Each row of a before or after table is a point. The points were changed in one or more steps. Then noise was added and the rows were shuffled. The steps act on how far a point lies along the listed directions, d1 being the first. Write out the steps. A step turns or swaps two directions, mirrors them in a line or flattens them onto one, adds a multiple of one to another, or multiplies one. Angles are multiples of 10 degrees, from the lower direction toward the higher: turns from -170 to 170, lines from 10 to 170 but not 90. Use the fewest steps. Two steps may share a direction if one is a turn and the other turns, adds or multiplies; they go together, in the order done. Otherwise the lowest direction goes first.

Directions:
(1): [ 56 -33 -35]
(2): [ 18 -36  62]
(3): [45 56 20]
Before (11 x 3)
[[ 36 -61 -14]
 [-37  25 -12]
 [ 36  51  -9]
 [-11  69  28]
 [121  21  24]
 [-48  16 -22]
 [ 10  15 -59]
 [ 57  59 -43]
 [ -1  -4 -28]
 [-70  21 -30]
 [ -5  -6 -63]]
After (11 x 3)
[[-39  33 -37]
 [-25  52 -25]
 [ 15 -56 -48]
 [ 19  10 -40]
 [ 28  27 -38]
 [-33  23  58]
 [-15  28  -9]
 [-43 -30 -38]
 [ 45  36 -50]
 [-94 -75  32]
 [-77 -19 -52]]
Steps: turn d1 and d3 by -170 degrees

Directions:
(1): [ 53 -23 -89  12   8  -1 -34 -47]
(2): [ 40 -19  46 -40  79  -4 -52   9]
(3): [ 66  56  19  -9  16  -8  70 -40]
(4): [ 62  27 -10  32 -22   7 -15  91]
(5): [ 16 -57 -17 -56 -19 -68  43  32]
(6): [-12 -15   7  86  48 -66  15   2]
Before (10 x 8)
[[ -25   28    5   20  -14   17   30  -61]
 [  -7   26  -10  100   12   16   -7   -1]
 [  -5   36   20   84   -6    9   -8   73]
 [ -18   41  -40   61   30   48    0 -110]
 [ -82  -44  -31    1  -15  -14  -24   47]
 [  -9   32   29   22  -35   10   65    3]
 [ -24  -35   -6   -9  -22  -25   24  -28]
 [ -23   16   -8    6  -59   56    8   23]
 [  74  -28  -95   -3    0   36 -108   -5]
 [  20   20   33  -29   30   60  -12   11]]
After (10 x 8)
[[ 28  51  11 -20  16 -23  90 -17]
 [  6 -10  -8  56 -18 -63  46  66]
 [-21 -58  17  19  20 -67  21  46]
 [122 -17  22 -67  64 -22 -51  42]
 [-61 -33  24 -27 -20  -1  -4  -1]
 [-56  -1  21  31 -41  19  12  29]
 [-71 -93  25 -70  37 -35 -23  19]
 [ 16 -32 -62 -14 -27  27  -6  19]
 [  3   0  26 -28 -42  20  39  57]
 [-16  17  44  -3   5  16  11 -40]]
Steps: swap d1 and d2; turn d3 and d5 by -150 degrees; turn d4 and d6 by 20 degrees

Directions:
(1): [-82 -48 -36  40  15  29  -7  14 -84 -19 -37  10]
(2): [ 22  -6  -7 -21  -8  72 -60 -32 -13  17  40  96]
Before (11 x 12)
[[  90   42   42  -55  -19   43   -6  -33   83   46   57   64]
 [ -89  -46  -24   56   15  -19   27   25  -88  -57  -73  -16]
 [-111  -26  -42   46   29    1   43   44  -57  -34  -36  -61]
 [-121  -63  -19   36   31  -26   20   29 -117  -49  -68  -41]
 [   2  -13  -11   -9   33   -2   22   -8   10   14   28    9]
 [ -10  -13   33  -23  -19   28  -22  -26   -3   -4   25   40]
 [ -32   10  -20    3   -3   39  -28  -23  -16   12   21   62]
 [  28   39   -2  -41  -15  -20   -2  -14   52   19   29   16]
 [ -56  -24  -43    7    1   21    9   36  -65  -13  -30   -7]
 [  34    2   -5   -8   -9   39  -33  -26    2   45   28   46]
 [   6  -28    0   -7   23    0    7   -1  -15  -21    8   -9]]
After (11 x 12)
[[  15  -22   10  -18   19   -8   12    0   -8  -17   12   -5]
 [ -52  -27   21   13   -6   -6   11    2  -28  -26  -14  -20]
 [ -53   -6  -44   -7   -1   20  -21   -3  -36    5    4   44]
 [ -47  -32  -28   38    8    7   11   10  -49   15  -39  -29]
 [  66   66   28  -49   -5  -31   37    5  110   11   55  -52]
 [  86   56   69  -68   -8  -97   40   -8   96   -3   34  -63]
 [  37   31    2  -39  -16  -39   39   32   40    4    1  -55]
 [ -92  -61  -31   44   13   79    6   15 -101   -3  -46   45]
 [  82   51   47  -21  -21  -82   40   -7   89  -17    1  -32]
 [ -54   14  -13   32    2  -34   36    8   -5    1  -23  -33]
 [ -12  -20  -17   -5   33    1   26   -6    3   13   21    8]]
Steps: turn d1 and d2 by -130 degrees
